Each row of a before or after table is a point. One or more steps were done to the points. Then noise was added and the rows were shuffled. The steps act on how far a point lies along the listed directions, d1 being the first. Write out the steps. A step turns or swaps two directions, mirrors them in a line or flattens them onto one, adds a multiple of one to another, or multiplies one. Angles are multiples of 10 degrees, from the lower direction toward the higher: turns from -170 to 170, lines from 10 to 170 but not 90. Use the fewest steps. Two steps may share a direction if one is a turn and the other turns, adds or multiplies; they go together, in the order done. Otherwise the lowest direction goes first.

Directions:
(1): | -0.057 |  0.015 |  0.033 |
(2): |  0.005 | -0.057 |  0.035 |
Before (12 x 3)
| -0.048 |  0.028 | -0.004 |
| -0.063 |  0.063 | -0.006 |
|  0.044 | -0.073 | -0.008 |
| -0.009 | -0.006 |  0.018 |
| -0.061 |  0.035 |  0.010 |
|  0.058 | -0.085 |  0.025 |
| -0.036 |  0.073 | -0.006 |
| -0.012 |  0.006 |  0.013 |
| -0.003 |  0.002 | -0.005 |
| -0.050 |  0.038 |  0.043 |
| -0.026 |  0.058 | -0.015 |
|  0.030 | -0.030 |  0.012 |
After (12 x 3)
|  0.035 |  0.029 | -0.044 |
|  0.004 |  0.033 | -0.040 |
| -0.046 | -0.047 |  0.088 |
| -0.041 | -0.064 |  0.045 |
| -0.005 | -0.002 | -0.013 |
| -0.004 |  0.052 | -0.043 |
| -0.006 | -0.021 |  0.037 |
|  0.018 |  0.057 | -0.070 |
| -0.012 |  0.020 |  0.003 |
| -0.008 |  0.074 | -0.014 |
|  0.040 |  0.045 | -0.048 |
| -0.012 |  0.017 |  0.010 |
Steps: turn d1 and d2 by -70 degrees

Directions:
(1): |  0.023 | -0.001 | -0.001 |  0.074 |
(2): |  0.002 | -0.069 | -0.036 | -0.002 |
Before (12 x 4)
| -0.010 |  0.076 |  0.042 |  0.035 |
| -0.017 |  0.063 |  0.023 | -0.002 |
|  0.000 |  0.084 |  0.019 |  0.049 |
| -0.009 |  0.019 |  0.006 | -0.022 |
| -0.036 | -0.063 | -0.013 | -0.082 |
|  0.000 | -0.054 | -0.036 | -0.066 |
| -0.039 |  0.015 |  0.048 | -0.073 |
| -0.023 | -0.046 | -0.037 | -0.011 |
|  0.044 |  0.029 |  0.012 |  0.038 |
|  0.023 |  0.054 |  0.016 |  0.021 |
|  0.018 | -0.026 | -0.031 | -0.052 |
| -0.028 |  0.043 |  0.040 | -0.065 |
After (12 x 4)
|  0.005 | -0.053 | -0.037 | -0.047 |
|  0.040 |  0.027 |  0.012 |  0.024 |
| -0.030 | -0.063 | -0.013 | -0.059 |
| -0.022 | -0.046 | -0.035 | -0.007 |
|  0.023 | -0.027 | -0.031 | -0.039 |
|  0.021 |  0.054 |  0.017 |  0.012 |
| -0.011 |  0.074 |  0.041 |  0.023 |
| -0.030 |  0.017 |  0.050 | -0.051 |
| -0.004 |  0.085 |  0.016 |  0.038 |
| -0.024 |  0.044 |  0.040 | -0.042 |
| -0.010 |  0.020 |  0.006 | -0.012 |
| -0.013 |  0.061 |  0.023 | -0.001 |
Steps: multiply d1 by 0.7

Directions:
(1): |  0.023 |  0.068 |  0.018 |  0.013 |  0.023 | -0.053 |
(2): |  0.049 |  0.040 | -0.013 | -0.034 | -0.043 |  0.042 |
Before (13 x 6)
| -0.039 | -0.028 | -0.006 |  0.017 |  0.033 | -0.026 |
|  0.000 | -0.056 | -0.020 | -0.019 | -0.042 |  0.034 |
|  0.032 |  0.046 |  0.019 | -0.033 | -0.005 |  0.051 |
| -0.019 |  0.035 |  0.018 |  0.044 |  0.044 | -0.084 |
|  0.051 |  0.086 |  0.014 |  0.024 |  0.042 | -0.036 |
| -0.032 |  0.003 |  0.033 |  0.029 |  0.057 | -0.089 |
| -0.016 |  0.026 |  0.038 |  0.030 |  0.081 | -0.072 |
|  0.043 |  0.037 |  0.005 |  0.016 | -0.032 |  0.021 |
|  0.058 |  0.030 | -0.004 | -0.013 | -0.018 | -0.006 |
|  0.003 |  0.042 |  0.032 |  0.053 |  0.061 | -0.067 |
| -0.058 | -0.021 |  0.028 |  0.019 |  0.041 | -0.070 |
|  0.021 |  0.041 |  0.006 |  0.005 |  0.021 | -0.051 |
|  0.018 |  0.031 | -0.004 | -0.010 | -0.008 |  0.035 |
After (13 x 6)
| -0.021 | -0.053 | -0.011 | -0.045 | -0.049 |  0.056 |
|  0.030 | -0.026 | -0.013 | -0.051 | -0.040 |  0.099 |
|  0.031 | -0.012 | -0.030 | -0.037 | -0.067 |  0.068 |
| -0.024 | -0.043 | -0.023 | -0.009 | -0.010 |  0.032 |
|  0.012 | -0.045 | -0.023 | -0.048 | -0.054 |  0.069 |
|  0.011 |  0.064 |  0.046 | -0.001 |  0.043 | -0.011 |
|  0.002 |  0.045 |  0.010 |  0.008 |  0.025 | -0.004 |
|  0.054 |  0.037 |  0.003 | -0.005 | -0.004 | -0.029 |
| -0.019 | -0.025 |  0.013 |  0.028 |  0.026 | -0.060 |
|  0.044 | -0.007 | -0.019 | -0.025 | -0.057 |  0.086 |
|  0.072 |  0.059 | -0.014 | -0.021 | -0.020 |  0.054 |
|  0.035 |  0.048 |  0.018 |  0.029 | -0.013 | -0.020 |
|  0.047 |  0.019 | -0.021 | -0.027 | -0.032 |  0.025 |
Steps: swap d1 and d2

Directions:
(1): | -0.003 | -0.004 |  0.026 | -0.029 | -0.013 | -0.003 |  0.007 |  0.101 |
(2): |  0.057 |  0.031 |  0.052 |  0.025 | -0.024 | -0.017 |  0.060 | -0.011 |
(3): | -0.014 | -0.015 |  0.069 |  0.004 | -0.046 |  0.041 | -0.051 | -0.018 |
(4): |  0.063 |  0.006 | -0.011 | -0.057 |  0.021 |  0.065 | -0.003 | -0.006 |
(5): | -0.042 | -0.048 |  0.030 | -0.005 |  0.039 |  0.036 |  0.064 | -0.010 |
(6): |  0.031 | -0.082 | -0.021 | -0.022 | -0.049 | -0.029 |  0.011 | -0.011 |
Before (14 x 8)
| -0.016 | -0.022 | -0.002 | -0.028 |  0.019 |  0.031 | -0.024 |  0.022 |
|  0.012 |  0.039 |  0.005 | -0.043 |  0.009 |  0.030 | -0.054 |  0.051 |
| -0.009 |  0.005 | -0.049 | -0.021 |  0.006 |  0.009 | -0.106 |  0.034 |
|  0.044 | -0.062 | -0.003 | -0.038 | -0.022 |  0.002 |  0.023 | -0.022 |
|  0.059 | -0.009 | -0.004 | -0.014 | -0.028 |  0.027 |  0.035 | -0.029 |
|  0.077 |  0.020 |  0.044 | -0.041 | -0.031 |  0.014 |  0.032 | -0.022 |
| -0.078 |  0.016 |  0.024 |  0.062 |  0.023 |  0.014 |  0.017 | -0.034 |
| -0.049 |  0.045 | -0.001 | -0.025 |  0.047 |  0.060 | -0.155 |  0.047 |
| -0.081 | -0.059 |  0.045 | -0.011 |  0.018 |  0.083 |  0.033 | -0.060 |
|  0.031 |  0.010 |  0.018 |  0.023 | -0.038 | -0.025 |  0.000 |  0.008 |
| -0.013 |  0.018 |  0.006 |  0.000 |  0.003 |  0.006 | -0.037 |  0.053 |
|  0.066 | -0.001 | -0.025 | -0.020 | -0.022 | -0.001 |  0.049 |  0.032 |
|  0.031 | -0.044 |  0.024 |  0.007 | -0.029 |  0.043 |  0.009 | -0.020 |
|  0.057 |  0.052 | -0.002 |  0.014 |  0.005 | -0.005 |  0.058 | -0.043 |
After (14 x 8)
| -0.008 |  0.004 | -0.042 | -0.017 |  0.006 |  0.011 | -0.112 |  0.033 |
|  0.039 |  0.008 |  0.015 |  0.022 | -0.035 | -0.031 | -0.004 |  0.018 |
|  0.051 | -0.009 |  0.010 |  0.003 | -0.055 |  0.031 |  0.007 | -0.045 |
|  0.082 |  0.024 |  0.039 | -0.045 | -0.026 |  0.008 |  0.037 |  0.002 |
| -0.042 |  0.050 | -0.018 | -0.037 |  0.062 |  0.046 | -0.124 |  0.089 |
| -0.025 | -0.019 |  0.003 | -0.032 |  0.014 |  0.035 | -0.027 |  0.015 |
| -0.069 | -0.044 | -0.008 | -0.035 |  0.067 |  0.044 |  0.089 |  0.046 |
|  0.065 | -0.003 | -0.010 | -0.021 | -0.018 |  0.026 |  0.047 | -0.006 |
| -0.062 |  0.026 |  0.003 |  0.046 |  0.041 | -0.010 |  0.049 |  0.032 |
| -0.021 |  0.013 |  0.015 |  0.004 | -0.008 |  0.019 | -0.050 |  0.020 |
|  0.039 | -0.058 | -0.011 | -0.037 | -0.019 |  0.000 |  0.023 | -0.009 |
|  0.006 |  0.034 |  0.013 | -0.031 | -0.002 |  0.042 | -0.070 |  0.025 |
|  0.050 |  0.052 | -0.004 |  0.014 | -0.001 | -0.004 |  0.050 | -0.042 |
|  0.035 | -0.035 | -0.005 | -0.005 | -0.011 |  0.021 |  0.038 |  0.046 |
Steps: mirror d1 and d3 in the line at 40 degrees

Directions:
(1): |  0.019 |  0.077 |  0.080 |  0.000 | -0.014 | -0.025 | -0.010 | -0.003 |  0.001 |
(2): |  0.029 |  0.023 | -0.016 |  0.017 |  0.085 | -0.012 |  0.008 |  0.007 | -0.064 |
(3): | -0.002 |  0.050 | -0.036 |  0.053 |  0.021 |  0.013 |  0.036 |  0.010 |  0.070 |
(4): |  0.027 | -0.040 |  0.027 |  0.047 |  0.025 | -0.003 | -0.072 |  0.036 |  0.033 |
(5): | -0.009 | -0.002 |  0.018 | -0.082 |  0.055 |  0.006 |  0.008 |  0.035 |  0.045 |
(6): | -0.073 | -0.030 |  0.052 |  0.034 |  0.037 | -0.008 |  0.028 | -0.034 |  0.002 |
Before (9 x 9)
|  0.041 |  0.132 |  0.020 | -0.047 |  0.016 | -0.024 |  0.024 |  0.012 | -0.050 |
| -0.038 | -0.035 | -0.016 |  0.044 |  0.010 |  0.048 |  0.029 | -0.021 |  0.046 |
|  0.006 |  0.046 |  0.022 | -0.054 | -0.043 | -0.024 |  0.022 |  0.014 |  0.012 |
|  0.029 |  0.012 |  0.028 |  0.010 | -0.015 | -0.008 | -0.010 | -0.001 | -0.028 |
|  0.002 |  0.084 |  0.008 | -0.023 | -0.062 |  0.006 |  0.049 | -0.027 | -0.037 |
|  0.023 |  0.072 |  0.027 | -0.062 |  0.016 | -0.020 |  0.032 | -0.017 |  0.004 |
|  0.020 |  0.010 | -0.047 |  0.019 | -0.027 |  0.011 |  0.000 | -0.003 | -0.009 |
| -0.089 | -0.030 |  0.023 |  0.077 | -0.004 |  0.020 |  0.011 | -0.021 |  0.025 |
| -0.009 |  0.045 |  0.045 |  0.072 |  0.023 |  0.000 | -0.006 |  0.031 |  0.093 |
After (9 x 9)
|  0.011 |  0.018 | -0.009 |  0.042 | -0.017 |  0.004 | -0.011 | -0.001 |  0.005 |
|  0.035 | -0.045 |  0.040 |  0.065 |  0.023 |  0.003 | -0.100 |  0.070 |  0.075 |
| -0.066 | -0.071 | -0.002 |  0.072 | -0.006 |  0.023 | -0.026 | -0.001 |  0.023 |
| -0.023 | -0.064 |  0.009 |  0.064 |  0.026 |  0.040 | -0.021 | -0.002 |  0.051 |
|  0.021 |  0.091 | -0.033 |  0.034 | -0.038 |  0.022 |  0.041 |  0.004 |  0.030 |
|  0.062 |  0.127 | -0.029 | -0.010 |  0.029 | -0.008 |  0.009 |  0.039 | -0.002 |
|  0.042 |  0.067 | -0.013 | -0.033 |  0.026 | -0.005 |  0.022 |  0.007 |  0.045 |
|  0.013 |  0.053 | -0.007 | -0.033 | -0.034 | -0.016 |  0.024 |  0.028 |  0.042 |
|  0.024 |  0.018 |  0.004 | -0.007 | -0.025 | -0.005 |  0.011 | -0.011 | -0.039 |
Steps: flatten d1 and d6 onto the line at 130 degrees; multiply d3 by 1.6; turn d3 and d4 by 60 degrees

Directions:
(1): | -0.003 | -0.013 | -0.007 |  0.025 | -0.074 | -0.028 |  0.035 |  0.021 |  0.076 |  0.043 | -0.010 |
(2): | -0.003 | -0.027 |  0.041 | -0.057 |  0.022 |  0.013 | -0.058 | -0.026 |  0.074 |  0.011 |  0.025 |
(3): | -0.106 |  0.002 |  0.000 |  0.022 | -0.001 | -0.047 | -0.040 | -0.019 | -0.013 |  0.012 | -0.014 |
Before (14 x 11)
| -0.041 | -0.050 |  0.028 | -0.015 | -0.026 | -0.014 | -0.017 | -0.017 |  0.053 |  0.044 |  0.005 |
| -0.042 |  0.038 | -0.014 |  0.060 |  0.029 | -0.023 |  0.011 |  0.012 | -0.110 | -0.022 | -0.022 |
| -0.158 | -0.028 |  0.038 | -0.001 | -0.030 | -0.075 | -0.063 | -0.044 |  0.017 |  0.032 | -0.023 |
| -0.039 | -0.021 |  0.002 | -0.036 |  0.067 | -0.007 | -0.070 | -0.037 | -0.015 | -0.024 |  0.021 |
|  0.019 | -0.020 |  0.041 | -0.047 |  0.046 |  0.034 | -0.066 | -0.018 |  0.009 | -0.010 |  0.034 |
|  0.009 |  0.014 |  0.007 | -0.001 |  0.001 | -0.010 |  0.013 |  0.007 | -0.056 | -0.029 | -0.034 |
| -0.090 |  0.004 | -0.031 |  0.044 | -0.016 | -0.019 |  0.025 | -0.026 | -0.084 |  0.010 | -0.031 |
| -0.058 | -0.016 | -0.010 |  0.009 | -0.006 | -0.066 | -0.037 | -0.022 |  0.031 |  0.043 | -0.021 |
| -0.030 | -0.001 |  0.012 | -0.014 | -0.004 |  0.016 | -0.028 |  0.002 |  0.014 |  0.008 | -0.019 |
| -0.001 | -0.028 |  0.016 | -0.032 |  0.002 |  0.010 | -0.028 | -0.023 |  0.075 |  0.028 |  0.023 |
|  0.017 |  0.005 | -0.019 | -0.012 |  0.016 | -0.012 | -0.006 | -0.020 | -0.016 | -0.011 |  0.001 |
| -0.137 | -0.011 |  0.034 |  0.054 | -0.035 | -0.080 | -0.050 | -0.009 |  0.076 |  0.061 | -0.046 |
|  0.057 |  0.037 | -0.019 |  0.008 |  0.054 |  0.026 | -0.002 | -0.001 | -0.081 | -0.036 |  0.010 |
|  0.004 | -0.016 | -0.009 | -0.018 | -0.023 | -0.023 | -0.031 |  0.001 |  0.084 |  0.034 |  0.006 |
After (14 x 11)
| -0.041 | -0.034 | -0.007 |  0.048 | -0.039 | -0.030 |  0.031 |  0.011 | -0.021 |  0.029 | -0.023 |
|  0.061 |  0.006 | -0.053 |  0.031 | -0.011 |  0.005 |  0.067 |  0.027 | -0.042 | -0.023 |  0.007 |
|  0.030 | -0.018 | -0.008 |  0.043 | -0.134 | -0.030 |  0.108 |  0.038 |  0.048 |  0.049 | -0.041 |
|  0.091 | -0.010 |  0.038 | -0.042 |  0.014 |  0.034 |  0.008 |  0.011 |  0.061 |  0.006 |  0.024 |
|  0.015 |  0.017 | -0.024 |  0.036 |  0.003 |  0.011 |  0.027 |  0.023 | -0.090 | -0.018 | -0.007 |
|  0.044 |  0.006 |  0.037 | -0.046 |  0.004 |  0.017 | -0.007 |  0.003 |  0.010 | -0.025 | -0.012 |
|  0.023 |  0.003 | -0.015 | -0.003 |  0.015 | -0.010 |  0.003 | -0.022 | -0.012 | -0.013 |  0.000 |
| -0.052 |  0.013 | -0.029 |  0.052 | -0.012 | -0.027 |  0.024 | -0.005 | -0.043 |  0.012 | -0.017 |
| -0.050 |  0.011 | -0.045 |  0.038 | -0.028 | -0.054 | -0.012 |  0.015 | -0.002 |  0.021 | -0.018 |
|  0.055 | -0.040 |  0.018 | -0.045 | -0.048 |  0.053 |  0.037 | -0.011 |  0.081 |  0.037 |  0.011 |
|  0.015 | -0.006 | -0.024 |  0.031 | -0.046 | -0.056 |  0.031 |  0.016 |  0.040 |  0.050 | -0.022 |
| -0.016 | -0.014 |  0.010 |  0.085 | -0.097 | -0.046 |  0.064 |  0.044 |  0.100 |  0.070 | -0.053 |
| -0.006 |  0.009 | -0.006 |  0.011 | -0.023 |  0.014 |  0.012 |  0.019 | -0.011 |  0.001 | -0.032 |
|  0.077 |  0.019 |  0.002 | -0.035 |  0.068 |  0.047 | -0.029 | -0.014 | -0.028 | -0.028 |  0.029 |
Steps: turn d1 and d3 by -60 degrees; turn d2 and d3 by 160 degrees

Directions:
(1): | -0.056 |  0.034 |  0.032 |  0.003 |  0.054 |  0.014 |  0.028 |  0.037 |  0.021 |  0.024 |  0.036 | -0.047 | -0.056 |  0.053 |
(2): | -0.058 | -0.050 | -0.039 | -0.035 | -0.080 |  0.024 |  0.046 |  0.008 | -0.031 | -0.029 |  0.025 | -0.016 | -0.022 |  0.013 |
(3): | -0.022 |  0.036 |  0.006 |  0.028 |  0.010 |  0.074 |  0.031 | -0.052 | -0.062 |  0.014 | -0.067 | -0.011 |  0.018 |  0.012 |
Before (12 x 14)
| -0.028 | -0.046 | -0.039 | -0.006 | -0.043 |  0.067 |  0.005 | -0.028 | -0.036 | -0.002 | -0.007 | -0.007 |  0.005 | -0.011 |
| -0.009 |  0.036 |  0.042 | -0.013 |  0.045 | -0.049 | -0.010 |  0.105 |  0.077 |  0.042 |  0.101 | -0.073 | -0.048 |  0.010 |
| -0.002 |  0.002 | -0.019 |  0.025 |  0.024 |  0.016 |  0.006 |  0.005 | -0.021 | -0.009 | -0.006 |  0.012 | -0.004 |  0.003 |
| -0.051 | -0.080 | -0.073 | -0.044 | -0.150 |  0.076 |  0.032 | -0.079 | -0.105 | -0.058 | -0.045 |  0.000 |  0.030 |  0.022 |
| -0.089 | -0.041 | -0.025 | -0.043 | -0.075 |  0.023 |  0.045 |  0.015 | -0.039 | -0.009 |  0.036 | -0.017 | -0.027 | -0.008 |
|  0.044 | -0.045 | -0.028 | -0.007 | -0.048 | -0.046 | -0.034 | -0.010 |  0.018 | -0.008 | -0.009 |  0.022 |  0.048 | -0.061 |
| -0.071 | -0.031 | -0.059 | -0.011 | -0.123 |  0.074 |  0.066 | -0.044 | -0.066 | -0.034 | -0.038 | -0.028 |  0.008 |  0.008 |
|  0.038 | -0.022 | -0.012 | -0.017 |  0.004 | -0.044 | -0.038 | -0.007 |  0.039 | -0.001 |  0.031 |  0.045 |  0.018 | -0.016 |
| -0.011 |  0.031 |  0.000 |  0.016 |  0.011 |  0.020 |  0.016 | -0.033 | -0.019 | -0.027 | -0.030 |  0.010 |  0.008 | -0.023 |
| -0.018 |  0.006 |  0.027 |  0.018 |  0.024 |  0.017 | -0.005 | -0.002 | -0.025 |  0.003 | -0.042 | -0.019 |  0.013 |  0.005 |
| -0.037 | -0.021 | -0.045 | -0.028 | -0.075 |  0.050 |  0.018 | -0.015 | -0.052 | -0.031 | -0.028 | -0.016 |  0.028 |  0.016 |
| -0.019 | -0.022 | -0.032 | -0.037 | -0.020 | -0.046 |  0.002 |  0.072 |  0.066 | -0.032 |  0.073 | -0.033 | -0.045 |  0.001 |
After (12 x 14)
|  0.003 |  0.011 | -0.007 |  0.015 |  0.012 |  0.031 |  0.003 | -0.056 | -0.028 |  0.017 | -0.034 |  0.026 |  0.043 | -0.002 |
|  0.003 | -0.009 | -0.020 |  0.017 |  0.024 | -0.005 |  0.001 |  0.027 |  0.001 | -0.012 |  0.020 |  0.012 | -0.012 |  0.010 |
| -0.052 | -0.036 | -0.022 | -0.035 | -0.060 |  0.004 |  0.016 |  0.011 | -0.025 | -0.009 |  0.022 | -0.008 | -0.011 | -0.026 |
|  0.105 | -0.027 | -0.027 | -0.016 | -0.072 | -0.044 | -0.059 | -0.007 | -0.006 | -0.010 | -0.006 |  0.025 |  0.087 | -0.107 |
| -0.052 | -0.028 | -0.008 |  0.000 |  0.006 |  0.048 |  0.006 |  0.012 | -0.005 |  0.020 |  0.038 | -0.031 | -0.035 |  0.017 |
|  0.036 | -0.030 | -0.066 | -0.005 | -0.068 |  0.011 | -0.010 | -0.030 | -0.022 | -0.037 | -0.050 |  0.015 |  0.047 | -0.055 |
| -0.027 |  0.037 |  0.016 |  0.001 |  0.033 | -0.012 |  0.022 |  0.011 |  0.013 | -0.021 |  0.016 | -0.008 | -0.027 |  0.001 |
| -0.043 |  0.029 |  0.007 |  0.023 |  0.014 |  0.064 |  0.029 | -0.036 | -0.045 |  0.029 | -0.068 | -0.034 |  0.015 |  0.008 |
| -0.098 | -0.008 | -0.019 | -0.014 | -0.045 |  0.017 |  0.060 |  0.040 |  0.016 | -0.017 |  0.052 | -0.068 | -0.071 |  0.054 |
| -0.062 | -0.001 | -0.014 | -0.034 | -0.013 |  0.035 |  0.018 |  0.030 | -0.009 | -0.007 |  0.028 | -0.050 | -0.019 |  0.056 |
| -0.123 | -0.011 | -0.002 | -0.033 | -0.024 |  0.060 |  0.049 |  0.014 | -0.024 | -0.011 |  0.036 | -0.078 | -0.074 |  0.115 |
| -0.016 | -0.012 |  0.031 | -0.001 |  0.025 | -0.019 | -0.017 |  0.042 |  0.010 |  0.004 |  0.003 | -0.024 | -0.011 |  0.004 |
Steps: turn d1 and d3 by -120 degrees; multiply d2 by 0.7
